Each row of a before or after table is a point. One or more steps were done to the points. Then noise was added and the rows were shuffled. The steps act on columns, c1 being the first. Write out the steps. A step turns or swaps two columns, mirrors them in a line or flattens them onto one, adds a multiple of one to another, or multiplies or shifts one. Angles are multiples of 10 degrees, from the lower column toward the higher: turns from -170 to 170, lines from 10 to 170 but not 90. Use the fewest steps. Two steps may share a column if one is a turn and the other turns, adds or multiplies; they go together, in the order done. Otherwise the lowest column goes first.

Before (13 x 2)
array([[-0.26, -0.04],
       [-0.71,  0.32],
       [-0.02,  0.31],
       [-0.23, -0.33],
       [-0.23, -0.17],
       [-0.09, -0.14],
       [-0.59,  0.25],
       [-1.00,  0.29],
       [-0.15, -0.32],
       [-0.03,  0.09],
       [-0.06, -0.37],
       [-0.19,  0.50],
       [ 0.31,  0.08]])
After (13 x 2)
array([[-0.30,  0.03],
       [-0.04, -0.03],
       [-0.18,  0.03],
       [-0.18, -0.04],
       [-0.17, -0.03],
       [-0.52, -0.01],
       [-0.72,  0.00],
       [-0.95,  0.08],
       [-0.24,  0.04],
       [-0.01,  0.00],
       [ 0.32,  0.04],
       [ 0.01, -0.03],
       [-0.09, -0.07]])
Steps: multiply c2 by 0

Before (14 x 6)
array([[-0.20, -0.04, -0.19, -0.11, -0.25, -0.26],
       [-0.11,  0.40, -0.17,  0.29,  0.32,  0.08],
       [-0.52, -0.46,  0.07, -0.45, -0.02, -0.07],
       [-0.07,  0.03, -0.40, -0.25, -0.19, -0.05],
       [ 0.12, -0.28, -0.07,  0.11, -0.27, -0.18],
       [-0.17,  0.41, -0.19,  0.57, -0.91,  0.35],
       [-0.56, -0.63,  0.17, -0.14,  0.03, -0.32],
       [-0.26, -0.72,  0.12,  0.26,  0.16,  0.28],
       [-0.78, -0.02,  0.09, -0.28, -0.16,  0.12],
       [-0.19,  0.07,  0.18, -0.37, -0.33,  0.45],
       [-0.68, -0.33,  0.22, -0.08,  0.54, -0.29],
       [-0.18,  0.09,  0.43,  0.53, -0.41,  0.07],
       [ 0.19,  0.28,  0.22,  0.22, -0.10,  0.37],
       [ 0.09,  0.26, -0.01,  0.20,  0.53, -0.15]])
After (14 x 6)
array([[ 0.16, -0.35, -0.02,  0.01,  0.26,  0.39],
       [ 0.15,  0.21,  0.27, -0.27,  0.05, -0.11],
       [-0.78,  0.13,  0.13,  0.28,  0.14,  0.08],
       [-0.19, -0.22,  0.24, -0.40,  0.55,  0.25],
       [ 0.09, -0.33, -0.50, -0.13, -0.20, -0.12],
       [-0.05,  0.06,  0.31,  0.21, -0.33, -0.13],
       [-0.19,  0.05,  0.24,  0.50,  0.29,  0.28],
       [-0.57,  0.63, -0.09, -0.18,  0.15, -0.28],
       [-0.28,  0.57, -0.19, -0.41,  0.06,  0.47],
       [-0.20,  0.08,  0.28,  0.01, -0.07, -0.28],
       [-0.68,  0.33, -0.61, -0.12,  0.03, -0.26],
       [-0.11, -0.45, -0.27, -0.08, -0.29,  0.12],
       [-0.49,  0.61,  0.01,  0.21,  0.09, -0.16],
       [-0.16, -0.58,  0.93, -0.26,  0.12,  0.50]])
Steps: turn c2 and c4 by 160 degrees; turn c4 and c6 by -20 degrees; turn c3 and c5 by 110 degrees

Before (9 x 11)
array([[ 0.16,  0.01,  0.84, -0.71, -0.35, -0.33,  0.07,  0.33, -0.20,
         0.12, -0.15],
       [ 0.49,  0.12, -0.11, -0.25,  0.46,  0.00,  0.28,  0.22,  0.64,
        -0.03, -0.55],
       [-0.09,  0.04,  0.15,  0.31,  0.22,  0.13, -0.09,  0.36, -0.19,
         0.00,  0.14],
       [ 0.34, -0.54,  0.28,  0.49, -0.12,  0.02, -0.01,  0.02,  0.00,
         0.13, -0.06],
       [ 0.45,  0.14, -0.02, -0.80, -0.41,  0.28,  0.55, -0.35, -0.40,
         0.31, -0.16],
       [ 0.32, -0.70, -0.07, -0.36, -0.25, -0.15, -0.08, -0.38,  0.09,
         0.03,  0.16],
       [ 0.18,  0.31, -0.66,  0.36, -0.45,  0.08,  0.11, -0.51, -0.49,
         0.32,  0.32],
       [ 0.00, -0.64,  0.01,  0.30, -0.17, -0.16,  0.45,  0.18, -0.15,
         0.11, -0.65],
       [ 0.12,  0.09,  0.06,  0.01, -0.26, -0.05,  0.60,  0.71, -0.41,
         0.43, -0.16]])
After (9 x 11)
array([[ 0.74,  0.11, -0.01,  0.06, -0.02,  0.28,  0.22, -0.62, -0.40,
         0.51, -0.11],
       [-0.38,  0.03,  0.16, -0.23,  0.14,  0.13, -0.03,  0.16, -0.20,
        -0.19,  0.10],
       [ 0.38,  0.21, -0.65,  0.09, -0.05,  0.08,  0.04,  0.52, -0.50,
         0.57,  0.23],
       [ 0.04, -0.01,  0.84, -0.18, -0.13, -0.34,  0.02, -0.77, -0.20,
         0.35, -0.11],
       [ 0.22,  0.10, -0.10, -0.45,  0.26,  0.00,  0.11, -0.31,  0.64,
        -0.37, -0.39],
       [-0.42,  0.06,  0.05, -0.52,  0.17, -0.06,  0.24, -0.25, -0.42,
         0.47, -0.12],
       [-0.20, -0.45,  0.00, -0.18, -0.02, -0.17,  0.19,  0.21, -0.14,
         0.20, -0.45],
       [ 0.57, -0.49, -0.07,  0.06, -0.15, -0.15, -0.03, -0.21,  0.09,
         0.21,  0.12],
       [ 0.08, -0.39,  0.28, -0.38,  0.04,  0.01,  0.00,  0.44, -0.01,
         0.17, -0.04]])
Steps: turn c4 and c8 by 110 degrees; turn c1 and c4 by -50 degrees; multiply c2 by 0.7; turn c5 and c10 by -50 degrees; multiply c7 by 0.4; multiply c11 by 0.7

Before (8 x 18)
array([[-0.41, -0.03, -0.17, -0.29,  0.00,  0.59, -0.12,  0.34, -0.06,
         0.38,  0.05,  0.14,  0.23,  0.37, -0.10, -0.17,  0.27, -0.12],
       [ 0.39,  0.01,  0.02,  0.34,  0.23,  0.30,  0.24, -0.23,  0.14,
         0.10,  0.09, -0.15,  0.32, -0.14,  0.25, -0.17,  0.36, -0.44],
       [-0.50, -0.29,  0.55,  0.01, -0.11, -0.17,  0.16,  0.71, -0.30,
        -0.43, -0.02,  0.04,  0.01,  0.29, -0.14, -0.04, -0.01,  0.36],
       [ 0.16,  0.09,  0.04,  0.01,  0.14, -0.28, -0.20, -0.13,  0.40,
        -0.07,  0.35,  0.00, -0.38,  0.00, -0.60, -0.23,  0.51, -0.42],
       [ 0.15, -0.78, -0.37,  0.03, -0.22,  0.10, -0.18,  0.16, -0.44,
        -0.02, -0.24, -0.07, -0.62, -0.48, -0.18,  0.69,  0.16,  0.56],
       [-0.50, -0.22, -0.12,  0.01, -0.23,  0.05, -0.04, -0.29,  0.11,
         0.01, -0.39,  0.43, -0.06, -0.22,  0.19,  0.24,  0.06, -0.27],
       [ 0.04, -0.66,  0.27,  0.01, -0.48, -0.05, -0.01, -0.22, -0.26,
         0.45, -0.09,  0.32, -0.35,  0.23,  0.32,  0.24, -0.28,  0.17],
       [ 0.38, -0.15,  0.31, -0.14,  0.02, -0.19,  0.42,  0.35,  0.33,
        -0.44, -0.26,  0.30, -0.45, -0.19, -0.70,  0.65,  0.33,  0.07]])
After (8 x 18)
array([[ 0.01, -0.03,  0.54,  0.30,  0.00, -0.65, -0.12,  0.52, -0.06,
         0.39,  0.07,  0.15,  0.24, -0.35,  0.13, -0.17,  0.10,  0.05],
       [ 0.15, -0.20,  0.54, -0.21, -0.21, -0.07, -0.41,  0.11,  0.10,
         0.02, -0.37,  0.10, -0.06,  0.04, -0.03,  0.25, -0.04,  0.34],
       [ 0.23, -0.14, -0.69, -0.21,  0.02,  0.00, -0.37,  0.26,  0.33,
        -0.43, -0.26, -0.37, -0.45, -0.10,  0.57,  0.64, -0.61, -0.41],
       [ 0.37, -0.65, -0.39,  0.21, -0.47,  0.17, -0.33, -0.46, -0.25,
         0.45, -0.10,  0.05, -0.34, -0.03, -0.35,  0.22,  0.37,  0.01],
       [-0.05,  0.09, -0.17,  0.00,  0.16, -0.01,  0.02,  0.49,  0.40,
        -0.07,  0.35,  0.21, -0.37,  0.01,  0.73, -0.21, -0.93,  0.06],
       [-0.65, -0.77,  0.38, -0.46, -0.21, -0.17,  0.08, -0.68, -0.44,
        -0.02, -0.23,  0.17, -0.61,  0.12, -0.11,  0.68, -0.15, -0.56],
       [ 1.16, -0.30, -0.34,  0.27, -0.11,  0.16, -0.06,  0.17, -0.29,
        -0.45, -0.01, -0.17,  0.00, -0.04, -0.05, -0.04, -0.12, -0.38],
       [-0.21,  0.01, -0.32, -0.09,  0.22, -0.45,  0.10,  0.42,  0.13,
         0.09,  0.09, -0.26,  0.31,  0.36,  0.01, -0.17, -0.25,  0.51]])
Steps: multiply c3 by 2; turn c1 and c3 by -130 degrees; mirror c4 and c14 in the line at 40 degrees; turn c6 and c17 by 150 degrees; multiply c17 by 1.6; mirror c7 and c12 in the line at 130 degrees; add -1.5 times c18 to c8; turn c15 and c18 by 150 degrees
